Each wall is flat, endless, passes through zero and stands at right angles to its row. A trip goes straight from one point to another. Which walls does it cross, in order?

Walls:
(1): [ 1.9 -4.0  0.9]
(2): [ 7.2  5.2 -4.9]
(3): [-2.7 -3.7  2.8]
(4): [-1.9 -3.8  0.0]
(5): [-2.2 -4.0 -4.8]
(6): [-1.9 -2.1 -4.2]
(7): [-1.3 -5.7  5.1]
(8): [-1.6 -0.1 -0.9]
(9): [-6.4  2.4  4.5]
Trips:
[2.4 0.0 3.9] to [-4.1  5.2  0.8] -> 1, 3, 7, 8
[ 6.4  2.4 -0.7] to [0.5 0.1 3.9] -> 7, 9, 3, 2
[-4.9 -0.3  4.7] to [-3.8 -0.2  4.0] -> none

Walls:
(1): [ 0.3 -7.8  1.8  0.6 -2.5  8.1 -0.6 -3.7  0.5  1.2  2.8 -2.7]
(2): [ 1.3  1.5  2.7 -2.1  1.8  1.9  3.2  2.7  4.5  6.6 -2.1 -3.2]
(3): [-1.5 -3.6  6.9 -3.8 -0.7  3.3 -0.4  5.5  5.0 -2.4  2.4 -2.4]
(4): [ 2.5 -2.1 -3.7  0.6  0.8 -1.1 -2.9  0.0 -0.5 -1.1  1.7 -0.4]
(5): [ 4.3 -0.3  3.5 -1.3 -0.5  2.8 -4.2  2.4  0.8 -7.6  1.0  1.6]
(6): [-0.6 -1.3  0.9  0.7  0.0 -0.5 -7.1 -4.1 -0.5 -2.9 -0.1  2.5]
(7): [ -1.4  -1.3   6.3  -3.6  -4.6   3.3  -1.1 -11.0   3.1  -1.7  -6.0   0.0]
(8): [-8.2  4.4 -2.4  7.9  1.2  0.2 -4.5  4.0  2.3 -1.9 -3.7  0.9]
Trips:
[ 4.5  1.0  4.2  3.3  2.8  3.8 -1.6 -1.7  3.8  3.3  0.8 -9.4] to [ 3.7 -0.9 -3.8 -2.4  0.1  0.3  3.4 -4.3 -0.8 -2.9 -4.6 -1.0] -> 4, 3, 5, 2
[-0.8  3.1  3.4 -0.8  5.7  0.3 -0.6  1.9  4.6 -7.8 -3.0 -2.5] to [ 0.9 -1.8 -4.9  5.3  2.3 -0.6  0.8 -5.5 -2.6 -1.1 -2.3  1.2] -> 2, 4, 3, 5, 1
[ 0.5  2.7 -1.5  4.9 -0.8  0.9  2.6  4.5  1.4 -3.1  2.0  6.7] to [ 1.0  6.9 -1.2 -1.5  0.1 -4.6 -1.9 -3.1  5.7 -1.9 -1.6  4.7] -> 6, 7
[ 5.8 -2.0 -1.1 -8.1 -1.7 -2.6  2.9 -1.7  3.7  0.3 -0.9 -0.1] to [-7.6  0.2  3.7  0.0  1.9  1.5 -4.5 -2.0 -2.7  4.5  3.3  0.0] -> 1, 5, 4, 6, 8, 2
